Each row of a before or after table is a point. The points were changed in one or more steps. Then noise was added and the rows were shuffled. The steps act on columns, c1 being the first. What was done? A step turns or swaps two columns, mirrors them in a line or flattens them onto one, adds a multiple of one to another, or multiplies or shifts one. Angles are multiples of 10 degrees, from the lower column toward the higher: turns from -170 to 170, lines from 10 to 170 but not 90. Use the fewest steps. Two steps may share a column if one is a turn and the other turns, adds or multiplies; they go together, in the order done. Otherwise the lowest column goes first.

Before (11 x 2)
[[  4 -49]
 [-59   8]
 [-28 -48]
 [ 19 -28]
 [-48 -48]
 [ 44 -13]
 [  6 -39]
 [-22 -28]
 [  3 -26]
 [-41  35]
 [-68  35]]
After (11 x 2)
[[-72  -6]
 [-55  12]
 [-28  63]
 [ 23  46]
 [ 29  16]
 [-10  33]
 [ 24  36]
 [ 42   1]
 [ -7  60]
 [  5  24]
 [-54 -19]]
Steps: mirror c1 and c2 in the line at 170 degrees

Before (8 x 6)
[[ 48 -69  63  34   1  14]
 [ 33  -6  30  22 -15  38]
 [ 92  21 -36 -27   1 -21]
 [ 23 -13 -42 -31  26  25]
 [ 43 -69  28  54 -34  44]
 [ -1  56 -69  31  51 -35]
 [  4 -34  21  14 -31  -2]
 [ 37  -7  20   3   6  20]]
After (8 x 6)
[[-60 -13 -29   8  12 -69]
 [ 22   2  40  39 -11 -27]
 [  3  12  34  19 -49   1]
 [ -4  15  31  21  -2 -37]
 [-34  -8 -64  19  69  32]
 [ -7  53  77  56 -48 -30]
 [ 21  38  34  81 -67 -26]
 [ 12  24 -33 -12  10 -39]]
Steps: turn c1 and c6 by -120 degrees; turn c4 and c6 by 30 degrees; mirror c2 and c5 in the line at 70 degrees; shift c3 by 10

Before (13 x 9)
[[-11  42  35  64  33 -24  53 -14  45]
 [ 21  11 -18 -28 -20  11 -18 -22  28]
 [-21  -4 -45 -26 -63  55  -1 -50 -24]
 [-20  56  59  13  65  21  -2   9  41]
 [ 37   2 -26   5  32  12   0 -13 -75]
 [ -8  66  15  32   4  -4   7  32   2]
 [-53   7 -70  19   1 -38  41  -6  37]
 [ 21  33 -31  -2  -9  -8 -59 -51 -60]
 [-49  -2 -15  -7 -10 -71  50   0  10]
 [-72 -46 -24  43 -18 -72  40  -4   8]
 [-89 -45 -68  26 -16 -35  42 -35  18]
 [-15  39  26  39  50  14  -5  25  13]
 [ 20  34  31  36  14  11 -13  30  55]]
After (13 x 9)
[[  33   -3   22   36   53    7   39   21   44]
 [ -27   -1  -37    4   36   23    3   -6  -44]
 [ -33   56  -36   -4  -14  -11   50  -57  -31]
 [ -54  -32   56   48  -18  -68  -50   -2   36]
 [  40  -63   28   67   27  -21   36  -22   74]
 [  72   -9   44    6   66   21   63    5   68]
 [  48    3   -1   37   15   12   37   34   89]
 [ -33  -48   45  -11  -12  -77   -9    1   42]
 [-106  -33   49   36  -15  -32  -45  -36   52]
 [ -20   20  -32  -25  -19   15   23  -26   53]
 [-108  -39   15   20    6  -34   -7   -4   64]
 [  10  -24   29   28   -3   -3   67   32   35]
 [ -64    3   -2  -30  -63   50   -4  -51    6]]
Steps: multiply c3 by 1.3; turn c1 and c3 by -70 degrees; turn c2 and c7 by 100 degrees; shift c9 by 30

Before (8 x 12)
[[  -6  -54  -46  -26   -3   -1  -70   12    8  -34   24  -15]
 [ -24   34  -58  -24  -15  -20   -8    6  -27   25  -54   -6]
 [  32   22  -53   12  -25  -27   -9   10   -1   -6   13  -33]
 [  -4 -121   29  -23   -6    9    0   48  -21   35  -15    0]
 [ -13    1  -23   20  -53   -1  -98   42  -17   22   -3  -18]
 [ -26   39  -19   50  -32  -41  -11   10  -67   20    9   41]
 [  -2   27  -57   39  -16   16   -3    0   -2   -3   -1  -24]
 [  -6   42   84   48   -4  -37   11    6    7   15  -36  -33]]
After (8 x 12)
[[-26  -3 -20  17 -39  13 -99  45 -40  46  -6 -24]
 [ -6  -6 -47 -39   6  32 -72   7  -3  77  60  -9]
 [-18  30 -17  60 -74  34  -6   8   6 -23 -27  23]
 [ 14  23 -54  -1 -14  30  -8   6 -22   1 -12 -36]
 [-25  15 -59  28 -12 -15  -4   1 -10   7 -24 -34]
 [-25 -12  88  34   4  29   8  20  -5 -36 -55 -51]
 [-24 -30 -54 -24 -27  14  -8  21   2 -24 -58   4]
 [  3 -78  27 -24 -20 -22  -1  58   6 -31 100  14]]
Steps: turn c4 and c12 by -20 degrees; add 0.5 times c12 to c1; add -0.3 times c11 to c8; turn c2 and c11 by -60 degrees; mirror c5 and c9 in the line at 30 degrees; add 0.7 times c7 to c10; turn c6 and c10 by 160 degrees

Before (12 x 18)
[[  -8  -77   44   48   54   83   48  -11   16    2  -47  -16  -61   33
    35  -20   70   -7]
 [  52 -117    4  -28   49  -14   28   74    6   37   -2    9   -4   13
    -9    6   17   36]
 [ -39  -23   46  -51   11    8   -8  -10   -9    0  -10  -28  -35  -46
    22   32   -8  -11]
 [   3   -5    8  -40   -4   10    3  -16   38   21  -26  -29  -36   26
   -10  -30    0  -37]
 [ -33   30  108   15   53  -72   55  -44   42  -18  -16    5  -80   30
    -2   -1   55   21]
 [  -3  -64    6  -36   45  -30   60    2   28   15   21  -15   34   31
    33  -74   14   -8]
 [ -97  -83   24   -4   23   18   45   -2   51   -8  -86   45  -10    2
   -43   -8  -27  -42]
 [  -3  -23   -3  -10   42   35    3   19  -14  -19   16  -30  -39   12
    26  -74   48  -42]
 [ -54   24   -3  -23   49  -79   70   19   23   40  -12  -17   -2   45
   -18   -6   10   35]
 [   1  -60  -81   13   20  -10   38  -30   29  -18   17   -5   -7   33
   -36   32  -10   -7]
 [ -27  -63   11  -51   44  -49   19  -29   40   35  -34   11   29  -39
    30   21   40  -24]
 [ -51  -60   -2  -14   42   26   13  -12   19   53   54   10   16   16
   -12   -9   33  -42]]
After (12 x 18)
[[  -2  -83  -57   12   10  -30   40  -30   32  -14   16   -4   -8  -13
   -46   22  -17  -22]
 [ -33  104   28   13   41  -93   56  -45   40  -38  -16    7  -79   14
   -25   29   46    7]
 [  -9   41  -76   48   50   63   46  -11   11  -20  -47  -18  -62   45
   -12   -9   68   -6]
 [  55    3 -118  -28   47  -33   31   74    5   29   -2   11   -3   -1
   -16   26   27   24]
 [ -42   45  -24  -49   14  -12   -8  -10  -11    3  -10  -25  -33   -5
    50   32  -12  -28]
 [  -1    7  -66  -35   33  -50   60    3   30    9   23  -19   36   44
   -10  -77   13   32]
 [ -29    9  -65  -51   34  -70   19  -31   42   18  -35    9   29    5
    44   -2   48  -30]
 [   2    9   -7  -40  -15  -11    5  -15   38   22  -24  -31  -38    5
   -27  -36    8  -23]
 [ -53   -3   23  -21   41  -99   68   13   23   37  -14  -16   -3    8
   -50   12   24   35]
 [  -4   -3  -20  -10   47   15    1   21  -13  -36   15  -29  -38   29
     2  -76   41   -8]
 [ -47   -5  -60  -13   36    6   13  -10   19   38   55   10   18   -1
   -20  -33   50  -30]
 [ -96   21  -82   -1    7   -5   46    1   50    3  -87   43  -11  -37
   -26  -29  -27  -33]]
Steps: swap c2 and c3; add -0.3 times c9 to c5; shift c6 by -20; turn c10 and c17 by 20 degrees; add -0.3 times c13 to c16; turn c16 and c18 by -30 degrees; turn c14 and c15 by -60 degrees

Before (11 x 24)
[[-38  14  -6  33  -8   5  59 -21   7 -19  24 -11  69  54  20 -17 -44  24
   67  30 -35  28 -29  15]
 [ 31  -5 -36  14 -59  -7 -19  -4 -51  17  -7 -16 -13 -26   0  42  51  -3
  -21  -1   7 -59  -6 -13]
 [-35  18  -4  -7  37 -17  13  -8 -51   9  -3  21 -23 -31  -4  27 -26 -22
  -30   6 -45  67 -12 -34]
 [  1  -6  24   7 -20   6  38  14  -9  -7 -35  24  61  77  13 -15 -25  24
   56   2 -65  48 -26  -6]
 [ 54  -4 -21   5 -16 -39   0 -19 -23 -19  36 -26 -26  13 -21  44  26   3
  -23  -8  -3 -21   9 -31]
 [ 50  28 -31   4 -32   9 -22 -13 -45  -8  -3  -6 -12  17 -16  10  48 -17
  -27  15  41   9  17  -4]
 [ 42 -14 -48  63 -44 -37  -5  14   5  -1   8  11  11   2   1  48  29   2
  -18   6  26 -13  15 -11]
 [ 34 -27 -26  50 -56 -10 -20   2 -36  14  14 -13 -26  13 -49  13   7 -14
  -28  12   2 -30  29  -3]
 [ -4  27 -10 -17 -22  12  62  21  25  -8 -17  16  28  28  -2 -19 -37  36
   30  39 -69  44 -28  17]
 [-11  42  -5  17   7 -33   6 -31 -44 -27 -23  33 -23 -48   7 -25 -60  -2
  -60 -25 -51  34  -5 -71]
 [ -6  18   4  19  14 -31  43  21 -43 -15 -25 -31  -4 -57  14  -4 -86 -20
  -56 -49 -32  49  -7 -45]]
After (11 x 24)
[[  53   -2  -14   21  -17   32    3  -17  -22    4  -27  -27  -23   16
   -22    9   11   -2  -22    9    0  -34   13  -28]
 [  38   -7  -36  -17  -58    7  -19   -8  -51   -7   -6  -18  -11  -28
     4   21    2   -3  -23   -6    1  -77   -7  -76]
 [ -57    9   -3   -8  -12   -8   63  -20    4   40  -44  -11   74   54
    25   -1   15   22   71    5  -31   57  -27  102]
 [ -53   19    0    0   40   35   16   -6  -48    0    0   25  -24  -26
    -4    0   -9  -24  -35   -5  -46   64  -12  -88]
 [ -31   -3   24  -27  -19   -1   36   16   -7    7   13   30   58   74
    14  -17  -11   23   56   -2  -66   54  -20  116]
 [  58  -13  -51  -31  -43   41   -7   16    4   11  -54    9    9    2
    -2   29    7    1  -15    2   31  -26   22  -31]
 [ -21   22    8  -35   17    7   39   19  -41  -34    1  -33   -6  -58
    16  -35   44  -17  -55   15  -33   91   -9 -115]
 [ -39   23  -10   -8  -29  -15   66   23   23   39   24   16   21   31
    -4    2   -6   41   28   -4  -75   60  -29   66]
 [  66   32  -36   -8  -32   12  -29   -6  -42   16   -5   -6  -14   23
   -15    5  -42  -18  -25    3   41  -22   15   13]
 [ -37   42   -7  -30    9   16    7  -33  -43   -4    5   29  -18  -48
     5  -62   41   -4  -59   15  -52   66   -4 -109]
 [  33  -25  -23  -23  -59   -2  -20    4  -36    3  -52  -15  -30   18
   -51    8   16  -15  -27   -5    2  -24   21    6]]
Steps: add 0.5 times c21 to c1; turn c4 and c11 by -130 degrees; turn c17 and c22 by -40 degrees; turn c6 and c17 by -150 degrees; turn c10 and c20 by -120 degrees; multiply c20 by 0.4; turn c16 and c24 by -40 degrees; add 1.5 times c14 to c24

Before (11 x 48)
[[ -14  -33  -18   -4   28   17   -1   23   17   35   32   -1   12  -20
   -27   28  -15   -7    0   -7   39   29   13   -9   28  -31   -9   45
    -4  -12   -2   -6  -44   45   21  -22    1  -27   -2   39   12   -4
     3    7   20  -22   25    6]
 [ -13  -23   62    0   33   -5   -9   -9  -47    2   38   26    5  -17
    -7  -15  -24    2    6   12   45  -20   15   20   36   33   14   41
   -11   -9   13   21   49    3  -34   77   -2  -33    2   10   11   20
    27    3  -21   -2  -20   34]
 [  22  -49   22   48   14   -1    3   27   23   14   35   -3    4  -13
    29  -21   19   -8 -108  -26  -24  -44   20   -2  -39   19    7   39
   -34   -7  -81   18   -4    2   23   24   15   17   -5    4   29    0
     4  -29   46   44   74   -1]
 [  17    1  -16   -7  -34   -8   -9  -52    9   -5   24    3   -5  -26
    30  -17  -52  -16   26   -2  -18   33   13   -2   -3  -32  -36    9
    12   -9   -2    8   45   48   15   40    2   23   51   34  -12   17
   -10   -8  -30  -10  -12    8]
 [ -21  -20   24  -15   16    5   -3   29  -13   38   31   21   -1   21
    -4  -34   -3   44    0   32    2  -13    6   11   16  -37   -7   45
    -5   38    7  -20   24   29   20  -14    0   45    6   28   38    3
   -10    2   -9   61  -21   10]
 [  24   84    1    6   32   -4   -5    7   24    9   39   11   -6   40
   -42   -5   25  -21    9  -26   18   23 -121    7   26   99  -30   16
    11   13    4  -18   10  -30   11  -18  -49   19   12   16    4   -1
   -14  -17  -16  -19   47   44]
 [ -44   35   11   -8   14   54   15   32 -115   12  -28   -4   10    0
    16  -31   21  -16   14   -7  -20   33   15   -6   -2  -20   14    3
    13   11   -8   11   20   17    3  -17   -4  -10   -7   41   10   19
   -12   -2  -22   11  -16   -4]
 [ -43  -29   18   35   26   39  -12   16    4   16   34   50  -10  -21
     8   10   24   -8   -2   56  -10   27    6   -8  -77  -31   -4   35
    -3  -12    7   13   17    1  -11   10   18  -26   29  -62   -3   -7
    -7   -5   21  -26    0  -14]
 [  -3  -10   11   22   28   13   17   31   12   -5    4   38    1    5
    11  -31   20    9   25  -41  -25  -42  -15    2  -11  -46   26  -33
    -4   -5   13   -6   49  -39   15   20   18   14    0    7  -12   17
    34  -17  -26  -25   -8   24]
 [  18  -26  -15  -11    9   -3   13   34   22   36   11    9  -10  -27
   -41    1    0    3   21   13  -26   30   19   67   27  -21   -8  -51
   -18    8    2    8  -53   36   20   23    7   62    9   15  -10  -11
   -11   17  -12  -24  -14   11]
 [-103  -50  -19   17   -3    5   30   23   23   17  -19   10   -1   43
    25   30   19  -15   23  -33  -31   17   24   -7   29  -36   -9   38
    15  -11    3   19   31   49   22  -13  -24    7    1   19   17    9
    -4  -23  -24    8  -21  -10]]
After (11 x 48)
[[  44  -49  -18   17   -3    4   31   22   22   17  -17   10   32   44
    25   32   18  -15   24   46   -2   36   24   -5   30  -37   -7   39
    16   12  -49   19   30  -35   24   -9  -23    5    0   20   17    8
    -3  -24  -24  -93  -20   -9]
 [  12  -26  -15  -11    9   -4   13   36   22   35   12   11   26  -27
   -40    0    0    3   22   -1  -10   39   18  -36   26  -20   -8  -50
   -17  -56   12    6  -54  -37   21   22    8   62   10   14  -10  -14
   -10   17  -12   29  -15   10]
 [ -42  -20   23  -17   17    5   -4   29  -14   38   32   21   -1   20
    -3  -33   -5   45    0  -21   -3  -14    6   21   16  -37   -7   44
    -5  -32   -4  -21   24  -41   20  -15    0   44    5   29   39    4
    -9    0  -10  -47  -21   11]
 [  12   35   11   -7   14   52   14   32 -114   14  -29   -6   18    0
    16  -31   21  -16   14   12   10   45   15   14   -1  -21   14    3
    13   -3  -29   12   19  -13    3  -17   -4   -9   -8   40   10   19
   -12   -2  -22  -43  -14   -3]
 [   7  -24   61    0   37   -6  -10   -9  -46    2   39   27  -46  -15
    -8  -14  -24    1    5  -11    6  -26   15  -19   37   31   17   41
   -10  -10    8   19   49   -7  -34   76   -4  -33    2   11   10   20
    27    2  -22  -10  -21   35]
 [  44  -29   16   35   25   38  -10   18    2   15   34   48   11  -21
     8    8   25   -9   -1  -53  -11   18    5   -2  -76  -31   -6   33
    -3   14  -12   12   17  -19  -10   10   17  -26   30  -61   -4   -8
    -8   -4   21  -23    0  -16]
 [   0    0  -16   -7  -36   -9  -10  -52   11   -5   23    2   17  -28
    29  -18  -52  -17   27   17   -3   26   12   -5   -4  -32  -36    9
    12   10    5    7   45  -46   16   40    3   23   51   36  -10   19
   -11   -7  -30   20  -13    8]
 [  26  -34  -18   -6   27   16   -2   25   17   35   33   -2  -39  -19
   -28   28  -15   -7    1   21   13   29   14   -3   30  -32  -10   45
    -3   14   -8   -6  -44  -40   20  -21    1  -27   -4   39   13   -5
     3    9   22   -2   26    5]
 [   2   82   -1    7   32   -4   -4    5   23    9   40   11  -19   41
   -41   -6   27  -21   11   13   -7   19 -122    2   27   98  -30   17
    12  -12   13  -19   10   37   10  -18  -49   19   12   16    2    1
   -14  -17  -15   31   46   44]
 [  24  -10   12   22   28   13   16   32   13   -5    4   39   26    8
    12  -33   19    9   24   26    0  -30  -14   -6  -11  -46   25  -33
    -4    1   11   -6   48   52   15   22   17   16    0    9  -13   15
    35  -16  -25   11   -7   24]
 [ -49  -51   21   47   14    0    3   26   22   13   35   -3   24  -16
    32  -22   20   -9 -108   25    6  -42   18   -6  -39   18    5   37
   -34    5  -71   16   -4    7   23   24   16   17   -6    5   29    1
     2  -29   46   -2   73   -1]]
Steps: add 0.5 times c1 to c31; turn c1 and c46 by 120 degrees; add 0.7 times c7 to c22; turn c13 and c21 by 90 degrees; turn c20 and c34 by -160 degrees; turn c24 and c30 by -130 degrees
